Each row is a point. Examples show where two turns around zero, p and q, send a point. Where does a point land after both, in the order given? Backwards means that the second turn is done in reverse. Each puzzle has new turns, and all numbers are rounded.

Turn p:
[-7 13  4] => [-14  -6   2]
[  8 -48  -5] => [49  3 -1]
[ 7 18 -5] => [-17  10  -4]
[-14   0  -8] => [ -1 -12 -11]
[ 5 16 15] => [-16   4  15]
Turn q:
[-34  15   8] => [-14  25 -25]
[-1  4 31] => [11 28  8]
[ 8 21 -8] => [ 16  -8 -16]
[ -3 -16 -20] => [-18 -18   4]
[ 13 -17 -12] => [ -4 -19  15]
[16 -7  2] => [ 8 -7 14]
Where do these land?
p, then q: [ 0 -3  2] => [2 0 3]
q, then p backwards: [-2 17  2] => [  3  -8 -15]
p, then q: [-9 11  7] => [-13   8   3]
p, then q: [ 33 -22 -10] => [ 38  -9 -13]
p, then q backwards: [-29   6  26] => [ 16 -26 -25]
p, then q: [  7  -8 -26] => [  8 -24 -13]

Turn p:
[ -3   2  21  -3 -26  -7] => [-1 11 -5 25 13 15]
[ 11  28 -18  17  23  -8] => [-17   0  33 -14 -14 -18]
[ -1  32 -20  20 -27   4] => [-44  14   6   9 -16   5]
[ 14 -28   2 -35  21   8] => [ 47  -5 -12 -15 -11   0]
[-17  25  26  27 -19  -6] => [-31  15  12  17  33   7]
[ 15 -23 -11  -7  29  31] => [ 22   1 -20 -35 -12 -22]
[ 16   1  19 -13 -32  12] => [  8  32 -17  22  -1  12]
[  2 -13 -32  23   7 -26] => [-15 -36   7   9 -16 -24]
[-37 -24  14 -30  24  -8] => [ 31 -32  -5 -19  24  27]
Turn q:
[  7  -6  -7  21  16 -39] => [ -4 -14  13  44   3   5]
[-3  3 28 27 16 13] => [ 22  22  10   8  25 -14]
[36 -2  7 20  7 -6] => [ 13 -11  24  16  -5 -26]
[-17  -2 -23 -34 -27  23] => [-20  -8 -24 -44  -9  15]
[ 11  35  29  25   8 -15] => [ 13  26  -4  35  -2 -32]
[ -6   3 -24   6   1   9] => [-23  -5   1  -7  12  -2]
[ 8 17 21  4 37 -1] => [ 6 34 25 17 -3 -6]
[-16 -22 -16 -48 -27  13] => [ -6 -17 -21 -44 -19  34]
[-20 -26 -15 -20 -30   2] => [ -2 -26 -24 -24   1  27]
Where do these land?
p, then q: [ -1 -40 -16  10  16  -3] => [ -2 -38  11  10  -9  22]
q, then p: [-26  21  -2  -7 -17 -10] => [-26 -13  -1 -14 -22   6]
p, then q: [ 17  26  33   2  -2 -28] => [ 25  30   8  23   9 -25]
p, then q: [ 15 -36 -14 -25 -12  28] => [-33 -38  -2 -13 -17 -18]
q, then p backwards: [  1  32  15  17 -28   4] => [ 24 -30   4  20  -4  20]
q, then p: [-20 -33 -10  -2  40  22] => [ 24  29   1 -38  28   7]
p, then q: [ 14  30  -5   5   5 -12] => [ 23  17 -21   7   0  -5]
